Rows are points. Each table stands for the endless flat space through its points: a line for two points, a plane for three, and so on. Write the one point that lies in both, or say that there is none.
In the rows, 128 means zero.

First (2 x 3)
[[124 137 138]
 [ 89 127 103]]
Second (2 x 3)
[[105 138 126]
 [120 123 120]]
They share: [110 133 124]

First (2 x 8)
[[143 115 157 140 153 118 150 121]
 [139 139 161 108 125 118 154 105]]
Second (3 x 8)
[[143 128 167 151 156 117 166 105]
 [134 117 138 136 170 139 135  83]
 [138 121 150 140 162 129 147  95]]
They share: [142 121 158 132 146 118 151 117]

First (2 x 11)
[[147 170 150  76 112 102 122 135 130 130 165]
 [105 140 120 118 148 102 122 129 136 100 123]]
Second (4 x 11)
[[138 161 135  99 122  80 118 114 115 103 154]
 [104 159 134  83 127 105 137 156 150 135 146]
 [136 169 133  92 110  77 121 114 113 116 152]
 [160 161 132 109 113 109  99  94 106 115 124]]
They share: [126 155 135  97 130 102 122 132 133 115 144]

First (4 x 14)
[[ 75 159 151 155 161 141 160 117 135 118 143 136 143 153]
 [ 70 153 146 153 171 131 157 118 136 105 137 138 150 162]
 [119 153 140 140 122 163 168 123 129 159 154 136 132 125]
 [114 133 122 131 141 137 163 126 128 129 141 142 152 144]]
Second (3 x 14)
[[ 91 145 127 126 141 143 175 131 139 129 135 120 154 147]
 [ 95 129 123 154 173 151 155 127 123 105 147 144 146 167]
 [ 86 138 123 125 144 150 177 136 131 122 141 112 154 149]]
They share: no point

First (3 x 24)
[[145  92 150 155 149 114 119 116 119 142 149  99 101 161 152 114 152 142
  125  97 133 136 138 110]
 [183  96 139 125 117 107 132 101 141 157 150 118 111 157 144 103 168 150
  121 103 130 149 145 105]
 [146  85 148 155 150 110 130 106 123 152 146 102 106 168 146 122 164 138
  137  89 122 137 152 105]]
Second (3 x 24)
[[177  96 166 116 144 122 144  95 111 121 123  73 123 133 135 115 183 123
  124 106 139 149 166 105]
 [165 100 154 134 138 118 122 113 119 131 143  93 107 145 149 105 157 141
  114 108 143 143 138 111]
 [167 126 164 153 133  92 121 128 111 154 165 111 111 151 142  86 142 160
  115  99 125 138 124 128]]
They share: [159 102 148 143 135 116 111 122 123 136 153 103  99 151 156 100 144 150
 109 109 145 140 124 114]

First (4 x 24)
[[101 134 119 186 196 108 153 128 115 151  77 156  94 109 110 108 125 162
  119 130 162 129 101  97]
 [121 140 113 174 166 116 137 138 131 143 107 130 130 103 114 112 115 166
  101 134 140 147 103 113]
 [117 136 102 203 182 124 140 138 133 157  88 139 117 108 109 110 126 184
  102 148 139 140  93  96]
 [142 158 120 139 137 125 133 153 130 121 143 112 159 106 122 113  96 157
   86 131 130 171 117 138]]
Second (4 x 24)
[[121 135 114 141 170 110 138 141 146 130 120 110 140 105 119 118 113 155
   92 114 140 151 102 130]
 [115 130 103 133 173  91 148 143 141 122 107 116 154 108 135 112 112 137
   97 121 131 166 109 145]
 [121 137 119 146 164 111 140 142 133 126 115 122 138 108 118 112 111 149
   96 119 143 157 113 133]
 [119 136 115 147 164 108 154 150 102 113  98 144 150 120 121 103 103 125
  100 128 147 172 139 146]]
They share: no point

First (2 x 24)
[[135 149 128 119  96 139 106 126 104 143 152 126 110 160 147 105 107 159
  139 125 122 148 114 134]
 [151 145 118 117 112 135  96 118 104 131 162 112 126 150 147  97 101 149
  131 113 126 142 108 132]]
Second (3 x 24)
[[121 163  99 110  98 124 112 132  95 158 159 101 102 151 123  99 111 130
  158 125 124 140 126 106]
 [135 158 117 118  99 135 104 117 105 146 153 120 118 161 141 107 110 147
  143 118 125 150 114 120]
 [131 172 113 122  85 141 108 119 105 154 141 114 106 165 137 107 124 137
  149 124 123 150 118 108]]
They share: no point

First (4 x 24)
[[100 103 156 105 120 152 167 125 125  89 148 132 115 157 128 122 105 108
  131 126  98  79 169 110]
 [121 126 166 165 144 135 139 133 123 143 137 154 106 171 129 107 148 103
  161  80 117 117 142 157]
 [111 116 148 147 131 163 154 133 130 120 156 150  99 167 138 114 119 108
  165  88  80 116 149 148]
 [111 121 181 141 133 124 132 112 131 124 136 143 132 181 116 103 146  91
  138  97 128  93 149 126]]
Second (2 x 24)
[[113 112 159 153 142 150 181 140  93 130 105 127  85 152 136 109 115  93
  140  90 119  81 164 163]
 [128 117 149 133 137 120 151 150 118 115 145 167 120 152 131 124 140 133
  160 105 104 116 159 133]]
They share: no point

First (3 x 24)
[[135 105 142 132 114 112 128 108 140 106 130 105 165 136  99 100 137 117
  163 143 122 142 130 129]
 [135 106 150 142 107 107 135 111 142 102 134 111 171 134 100  96 145 123
  163 150 111 152 125 131]
 [141  98 126 118 129 129 109 113 138 112 118  91 157 134  98 116 117 107
  179 134 147 120 137 131]]
Second (3 x 24)
[[145  87 128 121 132 140 132  95 134  86 118 101 184 133  91  79 142 121
  139 132 111 119 141 138]
 [137 107 132 113 122 119 123  95 141 110 125  90 160 145 100  98 127 111
  150 128 130 125 131 123]
 [147 109 136 111 118 125 129  89 151 104 123  76 172 151 106  90 127 119
  140 124 116 119 115 123]]
They share: [132 106 130 114 124 116 120  98 136 113 126  97 154 142  97 102 127 107
 155 130 137 128 139 123]

First (3 x 24)
[[172 163 110 139  95  99 149 116 144 136  91 108 158 133 189 122 129 141
  154 132 141 158  98 115]
 [156 151 122 131  93 107 133 118 136 146  97 108 162 129 175 120 117 145
  158 124 153 142 106 113]
 [179 158 104 137  92 102 157 121 150 134  92 104 166 141 195 125 135 139
  159 133 145 154  98 117]]
Second (3 x 24)
[[140 167 138 145  84 105 105 119 126 159 108 104 144  97 144 129 113 145
  152 120 141 140 114 104]
 [131 159 141 134  77 109 107 104 133 157 117  94 158  98 154 115 120 134
  159 131 132 135 110 104]
 [137 161 139 138  91 105 107 114 123 157 103 110 146 104 150 121 106 148
  151 119 146 141 112 106]]
They share: [134 155 140 131  98 105 109 109 120 155  98 116 148 111 156 113  99 151
 150 118 151 142 110 108]

First (4 x 24)
[[124 100  79  69 110 108 162 125 111  89 116 115  98 119 138 125 134  89
  125 110  99 126 127 102]
 [142 139 114 102  98 101 147 109 129 124 138  84 142 121 106 150 157  99
  138 147 150 119 119 140]
 [136  91  84  78 110 107 183 115 105 100 120 126 106 115 124 132 127  81
  132 129 120 137 137 110]
 [158 119 118 130 106 129 127 109 145 120 138  96 126 137 106 138 137 131
  150 119 130  91 119 164]]
Second (2 x 24)
[[145 106 104 125 118 113 136 116 113 103 121 100 102 128 117 120 131 126
  138 115 110 115 136 157]
 [157  94 100  97 102 137 164 108 145 115 137 128 122 132 113 144 123 102
  150 119 130  99 120 129]]
They share: [151 100 102 111 110 125 150 112 129 109 129 114 112 130 115 132 127 114
 144 117 120 107 128 143]

First (5 x 24)
[[145 124 118 103 135 102 111 102 137 126 101 144 121 129 148 107 132 132
  136 116 157 123 132 165]
 [112 117 108 100 111 115 112  75 149 116 111 121  99 112 155  76 127 146
  115 102 166 144 145 141]
 [156 146 131 171 166 122  88 137  52 159 116 123 102 147 145 148 160  97
  130 103 128 151 179 158]
 [102 145 155 148 158 100  72  88  85 161 143 126 100 115 182  97 170 101
   84  90 163 191 179 120]
 [183 153 112 132 148 135  89 139 107 144  92 130 118 114 143 140 129 131
  126  88 163 108 154 171]]
Second (5 x 24)
[[128 103 121 141 112 129  94 122  71 133 146 117 111 145 155 100 152  77
  120  99 108 131 172 142]
 [142 128 117 158 128 106  99 100  95 113 119 114  91 148 166 126 138  99
   98 115 154 151 157 139]
 [145 146 123 128 152 103 108  79 110 143 104 132  97 136 154 117 138 135
  125 109 163 151 151 139]
 [147 144 143 126 154 127 132  71  82 153 112 148 105 136 130  73 138 115
  127  89 113 137 193 103]
 [123 125 114 100 142 109  91  99 108 161 120 127 114 126 163 115 160 135
  145 107 156 141 143 173]]
They share: no point

First (2 x 24)
[[139  95 162 141 164 140 135 124  97 111 125  98 101 156 102 102 120  99
  153 101 145 157 157 101]
 [135  93 168 135 169 148 131 124  93 108 132  97 102 160 101  97 117  98
  154  94 144 160 161  98]]
Second (2 x 24)
[[137  85 142 149 140 120 149 130 117 103 107  94 107 152  96 102 114  95
  157 113 159 145 133 109]
 [132  78 138 147 133 118 152 133 123  96 105  91 111 154  92  97 108  92
  160 112 165 142 125 110]]
They share: [147  99 150 153 154 124 143 124 105 117 111 100  99 148 104 112 126 101
 151 115 147 151 149 107]

First (3 x 24)
[[138 125 147 128 120 177  94 118 146 153 134 128  58 128 139 100 150 131
  125 164 119 162 141  94]
 [134 130 149 122 123 170  98 119 139 148 130 126  65 127 145 106 144 137
  130 164 124 156 145  98]
 [120 120 149 136 107 162 110 117 133 140 120 132  77 133 135 118 144 141
  116 148 110 166 133 100]]
Second (2 x 24)
[[123 107 174 149 117 162 121 136 110 102  92 107  82 116 157 142 141 176
  137 143 125 174 111 103]
 [ 87 143 132 113  93 126 127 100 122 150 122 155 112 152 127 130 123 134
  101 137 101 144 159 115]]
They share: [105 125 153 131 105 144 124 118 116 126 107 131  97 134 142 136 132 155
 119 140 113 159 135 109]

First (2 x 24)
[[168 114 129 125 110 139  78 121  87 121 138 144 100 131 123 152 128 129
  121 118 151  79  78  86]
 [165 120 129 122 109 144  85 118  91 117 136 138 106 124 131 153 121 134
  123 124 147  87  85  94]]
Second (3 x 24)
[[154 127 117 139  85 142 134 122  82 138 136  93 141  87 136 150 103 130
  143 135 149 127  70 133]
 [162 143 137  99 121 166  78 114 110  90 124 145 101 123 144 150 103 150
  127 131 133  95 118 101]
 [161 116 132 114 114 148  85  90 104 101 143 141 116 121 173 175 123 155
   99 149 135  79 107  90]]
They share: [159 132 129 116 107 154  99 112  99 109 132 126 118 110 147 155 107 144
 127 136 139 103  99 110]

First (4 x 24)
[[109  94 146 101 149 132 139 121  90 152 146 119 108  88 124 109 153 108
  137 130  93 151  80 134]
 [109  80 133  85 153 154 135 122  85 133 121  93 110  92 143 100 151 107
  126 118 116 133 103 141]
 [114 112 155 101 149 133 171 109 107 155 147  97  98 108 141 106 146 134
  142 146 111 168 103 133]
 [104  97 128  87 143 174 151 103 109 130  97  66  96 119 164  97 125 131
  120 113 145 142 127 134]]
Second (2 x 24)
[[105  88 140  84 151 161 148  98 129 129 110  88  95 114 128  94 120 118
  141 125 106 160  91 149]
 [110 118 145 119 126 131 153 133  89 164 130 108  90 104 163 119 140 143
  121 125 116 145 121 109]]
They share: no point

First (3 x 24)
[[179 122 126 102 153 116 101 125  98 129  89 112 115 112 143 112 138 141
   89  98 101 100 101 153]
 [163 124 128 126 131 128 107 141 104 115 123 152 105 134 123 152 146 111
   99 106  85 114 117 155]
 [143 111 127 126 130 150 116 149 117 122 126 160  94 131 113 160 162 106
  118 114  93 119 125 146]]
Second (2 x 24)
[[166 119 128 106 136 139  98 138 115 140 109 128 103 106 118 129 162 135
  105 108 106 110 121 150]
 [158 115 136 118 148 131 112 124 109 130 101 134 101 118 132 129 148 129
  115 102  92 110 109 142]]
They share: no point

First (4 x 24)
[[129 129 101 113 111 127 119 163 141  96 131 117 170 151 154 137 124 156
  143 174 101 107 103 116]
 [161 121 149 113  99 117  85 165 123 104 151 101 160 135 164 149 140 166
   97 134 113  99 125 108]
 [140 152 116 115 158 108 132 132 134 118 149 127 143 152 152 137 129 142
  135 157 107 103 124 158]
 [138 140  96 101 124 133 127 155 125  90 129 113 158 168 153 139 137 139
  154 185  89 115 109 134]]
Second (4 x 24)
[[138  93 131  85 157 130  93 184  82  88 144 117 172 181 156 162 158 141
   88 158 105 120 133 112]
 [159 153 125 133  88  94 129 139 157 115 147 120 142 127 153 135 119 150
  151 140 114  93 109 124]
 [146 157 131 131  83  88 137 140 160 112 148 119 142 125 142 130 106 149
  152 132 111  90  99 116]
 [136 145 131 116 102 117 119 140 143 118 164 108 153 129 155 124 130 159
  146 153 106 103 120 130]]
They share: no point

First (6 x 24)
[[158 124 126 153 136 164 109 102 158 120 123 107 164 145  99 164  61 106
  139 129 152 111  92 127]
 [145 163 122 157 170 124 107 103 169 115 157 105 115 136  71 158 139 173
  129 129 121 134 140 181]
 [151 111 116 131 132 160 111 101 163 109 123 103 169 130 117 158  55 105
  127 159 159 110  96 113]
 [124  96 141 170 127 141 119 160 121  95 135 118 102 118 107 159 139 179
  154 107 102 161 158 126]
 [100 118 153 166 112 157 125 117 145  79 110  88 140 119 112 161 125 163
  176 135 137 122 123 135]
 [110  99 152 169 106 163 124 133 132  85 108  99 139 121 118 162 111 152
  174 123 132 130 123 117]]
Second (6 x 24)
[[149  87 148 195 131 102  77  89 174  98 141 102 118 105  66 127  95 151
  126 122  66 140 150 132]
 [141 113 129 176 125 116  84 123 147 108 120 126 130 123  92 138 115 163
  120 130 109 140 138 144]
 [128 120 131 173 121 108  88 129 133 123 104 141 136 123 104 132 120 175
  125 136 117 143 151 147]
 [177 127 100 151 147 190  93 107 194  70 165  98 126 133  70 179  93 119
  110 150 118 148  82 134]
 [122 113 139 136 159 138 138  83 165 135 142 110 131 108 108 145  85 148
  161 168 107 146 176 117]
 [118 119 129 124 151 126 146 120 131 141 130 118 133 118 138 145 106 158
  157 150 145 130 174 122]]
They share: [144 118 120 149 141 140 110 120 153 108 138 113 129 125 104 153 107 148
 130 140 127 136 134 133]

First (2 x 24)
[[132 153 154 133 134 123 141 108 158 145 142 130 149 159 167  84 121 126
  150  97 142 107 147  87]
 [156 121 154 141 142 103 121 128 150 157 154 146 141 127 143 112 109 118
  122 113 138 111 171 111]]
Second (3 x 24)
[[133 153 170 118 149 108 139 138 135 166 125 145 156 126 164  82 120 109
  158 125 135  84 164  92]
 [146 145 138 161 125 106 101 121 176 115 142 149 144 149 127 108 115 155
  104 118 162  90 163 124]
 [134 145 162 117 141 114 141 125 140 167 138 141 144 129 163  92 119 107
  160 114 134  98 159  92]]
They share: no point

First (7 x 24)
[[160 115 142 128  94 125 180 100 169 133 145 135 109 117 133  74 117 109
  158 126  97  78 125 133]
 [140  91 130 123 110  98 161 133 172 128 124 166 101  94 168 104 117 134
  143 127 143  99 125 142]
 [152 125 129 107 106 133 114 147 135 158 142 145  39 138 135  93 136 123
  109 122 129 110 106 163]
 [174 128 141 146 153 136 154 110 187 155 167 146 112 171 137 122 163 103
  161  93  71 100 134 181]
 [147 107 162 145 150 183 191  81 191 100 148 147 175 154 163 115  93 108
  177 125 113 146 176 141]
 [169 111 141 122 158 146 143 102 151 119 146 161 112 163 158 148 124 105
  131 105  99 115 143 155]
 [145  92 139 117 150 144 131 128 140 107 128 166  99 140 177 152 103 127
  114 106 146 145 153 156]]
Second (7 x 24)
[[177 148 142 150 140 146 153  90 169 143 143 147 115 157 160  91 142 107
  132 119  79 125 128 133]
 [145 154 115 126  97 153 127 131 179  91 158 147 104 131 122 113 110 133
  128 101 126 104 132 159]
 [164 123 159 117 132 182 125 126 154 122 160 156  96 134 143  84 127 110
   91  87 148 102 157 180]
 [178 139 150 104 131 195 151  88 181 141 161 155  97 164 164 112 144  94
  131 116 133 119 136 171]
 [150 118 149 103 150 158 133 132 149 124 172 167  96 138 130  92 123 100
   96  87 127  89 139 157]
 [115  86 169  77 152 123 171  99 132 161 121 149  58 165 119 102  91  66
  163 142  55 113 135 100]
 [166  95 183 186 123 155 104 128 121  99 138  85  86 149 123  62  86 116
  100  98 127 107 156 185]]
They share: no point

First (4 x 24)
[[130 162 141  73 170 140 139 174 119 134  76 107 171 155 146 150  91 119
  110 124 136 118 138 125]
 [139 171 126  94 167 125 127 156 113 143  91  86 153 152 137 171 112 122
  116 127 112 139 123 143]
 [157 156 147 118 149 110 136 141  92 134 106 107 135 146 128 174 121 122
  122 148 103 145 129 155]
 [127 137 139  61 165 153 167 155 122 107 102 107 159 173 128 127  66 124
   97 146 153  91 141 121]]
Second (6 x 24)
[[147 134 142 114 140 127 159 157 108 145 113 111 131 144 130 170  97 100
  109 161 133  94 108 144]
 [166 143 173 109 123 142 185 146  89 156 119 108 148 166 137 160  87  85
  126 155 125 117 121 150]
 [146 130 154  97 172 140 126 128  82  87  68 122 152 143 150 119  86 188
  109 145 100 136 147 143]
 [142 120 148 111 163 113 155 166  91 122  88 134 142 136 137 139 108 135
  118 172 139 111 105 137]
 [173 153 168 111 191  83 182 167  94  97  56 155 169 169 116  93 121 151
  152 166 130 177 128 104]
 [130 130 142  97 158 102 156 180 100 133 112 130 140 141 124 163 122 102
  115 171 158 106 111 139]]
They share: [147 146 150  97 153 126 150 148 101 122 103 114 145 155 129 154  99 122
 113 149 124 123 137 141]

First (3 x 24)
[[119 120 106  97 124  94 129  95 164 133 139 161 151 103 143 104 130 103
  121 120 147 137 139 107]
 [111 103 120  97 151  92 100 113 159 136 133 163 139  94 136 115 137 116
  105 134 138 136 130  96]
 [119 111 124 109 127 100 132 125 143 112 145 143 127 118 140 107 109 148
  109 162 138 164 106 104]]
Second (2 x 24)
[[119  93 117  98 123  82 136 132 155 122 126 150 140 106 131 103 130 130
  118 145 146 151 108  92]
 [120  85 114  94 118  74 142 137 159 124 118 151 145 103 127 100 137 125
  123 140 150 148 106  87]]
They share: [117 109 123 106 133  98 124 122 147 118 142 148 130 112 139 109 116 140
 108 155 138 157 112 102]
